Each row is a point. Each copy is the shape, with its points in the same order, turned, moved and blurred by noise. Say if it was mirrored as well.
In the rows, 128 means zero.

Shape (8 x 3)
[[144 146 147]
 [127  85  78]
 [141 113  93]
 [125  77 109]
 [134 112 100]
 [ 87 115 119]
 [119 137  88]
 [111 147 167]]
Copy 1 (8 x 3)
[[122 140  97]
 [190 111 145]
 [172 111 121]
 [181 142 149]
 [164 119 129]
 [130 123 164]
 [145  91 124]
 [ 93 152 122]]
Copy 1 is: only turned
Copy 2 (8 x 3)
[[151 129 142]
 [ 74 171 110]
 [108 166 107]
 [ 79 167 139]
 [106 156 121]
 [ 82 116 140]
 [101 129  99]
 [137 101 167]]
Copy 2 is: mirrored

Shape (8 x 4)
[[157 167 105 110]
 [130 105 114 134]
 [107 108 115 158]
 [147  96 113 134]
 [137  87 119 107]
 [168 146 139  89]
 [ 76 129 164  96]
 [129 103 176 110]]
Copy 1 (8 x 4)
[[180 133 149  92]
 [119 111 142 114]
 [118  89 123 130]
 [114 113 162 116]
 [ 99 135 150 102]
 [159 170 160 103]
 [120 163  73 123]
 [109 169 130 144]]
Copy 1 is: only turned
Copy 2 (8 x 4)
[[109  95 144  87]
 [129 134 103 127]
 [155 153 113 130]
 [113 132  94 128]
 [118 114  95 151]
 [ 78  91 148 128]
 [144 122 174 188]
 [ 92 141 139 176]]
Copy 2 is: mirrored
Copy 3 (8 x 4)
[[138  98 135 104]
 [127 121 129 175]
 [119 139  94 177]
 [131 116 134 177]
 [110 104 155 181]
 [126 112 176 113]
 [ 49 155 141 140]
 [ 98 156 182 163]]
Copy 3 is: only turned
Copy 4 (8 x 4)
[[145 143  97 158]
 [128 123 159 133]
 [145 136 172 117]
 [127 116 167 151]
 [105  97 154 137]
 [ 99 135 101 168]
 [ 89 143 118  71]
 [ 70 141 149 119]]
Copy 4 is: mirrored

Shape (12 x 8)
[[146  57 107 106 116 141 141 131]
 [119 145 110 131 184 110 106 126]
 [137 119 114  97 190 154 136 159]
 [133 155 119 118 122 123 116 141]
 [136 160 154 123 111 136 130 171]
 [125 142 126 101 112 134  87 159]
 [139 110 221 111 123 125 127 169]
 [111 153 108 108 110 148 142 152]
 [125 110 143 112 120 143  82 147]
 [127  99 134 151 164 131  96 161]
 [155 162 116 124 133 150 133 144]
 [119 135 195 195 155 134 105  93]]
Copy 1 (12 x 8)
[[118  83 145  77 100 138  89 144]
 [122 150 102  81 141 136 132  69]
 [143 108  89  48 127 119 146 116]
 [142 145 106 110 129 156 130 123]
 [146 153 111 111 144 156 149 166]
 [138 139 108  96 110 187 152 138]
 [ 92 164 138  91 126 122 160 203]
 [173 121 121 116 132 156 144 132]
 [103 125 119  93 110 172 151 142]
 [ 94 124 119  67 155 152 140 123]
 [151 131  78 106 144 148 126 129]
 [ 49 147 113 145 182 109 153 120]]
Copy 1 is: mirrored
Copy 2 (12 x 8)
[[133  69 129  94 153 138 167 102]
 [ 99 108 144 173 160 113 107 150]
 [122 103 128 146 189 135 150 175]
 [143 136 130 152 133 119 122 132]
 [154 150 115 128 113 134 123 162]
 [157 132 105 157 136 150 118 124]
 [136 114 126 108  82 194 132 182]
 [145 160 120 124 155 120 143 128]
 [131 106 101 149 129 163 131 117]
 [ 99  86 101 133 141 139 108 151]
 [147 131 118 150 137  99 147 158]
 [ 46 117 115 156  62 128 124 156]]
Copy 2 is: only turned
Copy 3 (12 x 8)
[[ 87 102 161  74 123 129 153 144]
 [132 147 130 127 187 114 103  97]
 [122 122 151  70 160 128 114  61]
 [159 137 139 100 145  92 112 129]
 [179 122 132 102 112  75 132 105]
 [146 141 158  91 138  65 106 122]
 [154 116 170 145  90  79 174  75]
 [159 142 118  65 126 103 114 121]
 [113 125 165 109 123  70 110 117]
 [ 99 105 131 126 155  86 120  89]
 [169 114 133  87 143 112 105 113]
 [130 121 115 201 112 115 103  95]]
Copy 3 is: mirrored

Shape (15 x 9)
[[ 81  64 109 166 142 123 111 132 145]
 [119  69 110 130  86 102 118 140 136]
 [120 132 210  98 123 181 137 128 139]
 [116  87 142 112 137 126 125 134 133]
 [122 119 136 122 146 123 115 132 200]
 [ 48 132 191  98 107 142 116 129 116]
 [102 151 107  98 134 110 121 117 132]
 [134 126 103 153  83 130 112 156 139]
 [120 148 182 100  76 124 110 113 137]
 [136 131 120  96 146 160 114 119 118]
 [131 128 105 154 127 196 117 124 122]
 [138 143 209 158 140 100 121 161 141]
 [123 119 101  93 137 124 114 157 170]
 [139 109 128  95 105 123 208 124 178]
 [136 127 137  97 141 118 120 141 127]]
Copy 1 (15 x 9)
[[127 129 115 180 132 136 106 107  72]
 [135 160 138 144 101 130 144  79  97]
 [110  78 150 123  41 132 126 175 143]
 [131 137 124 146  87 117 113 129 116]
 [154  97 163 175 109  88 111 124 128]
 [126  71 104 108  49 112 144 153  77]
 [164 114 119 103 124  83 125 131 119]
 [110 118 162 116 132 121 144  83 117]
 [146  79 137 102  57 121 161 117 138]
 [139 121 137  97 107 117  87 144 141]
 [105 102 159 103 143 158  92 136 123]
 [ 85  76 109 168  83  94 153 120 171]
 [145 130 162 135 112  70 102 117 115]
 [162 161 184 150 101 108 175 173 138]
 [133 128 126 119  95  89 114 129 145]]
Copy 1 is: mirrored
Copy 2 (15 x 9)
[[126 180 115 165 106 122 136  95 193]
 [155 197 134 133 137 102 127 129 157]
 [115 128 126  71 121 174 128  74  92]
 [152 154 130 128 121 151 133 107 150]
 [111 147  92 149 135 167 110 138 137]
 [114 130 146  56  78 138  99  93 152]
 [141 105 135 138 104 119 110 147 140]
 [121 154 114 132 159  77 134 125 137]
 [107 145 151  70 120 130 119 142 102]
 [142 105 154 146 134 141 129 100 117]
 [108 120 132 162 140 100 145  64 115]
 [102 133  91  71 134 162 186 139 146]
 [150 127 109 150 153 139  95 134 148]
 [186 166  77 131 111 138 114 132  74]
 [152 117 135 122 138 148 136 132 137]]
Copy 2 is: mirrored
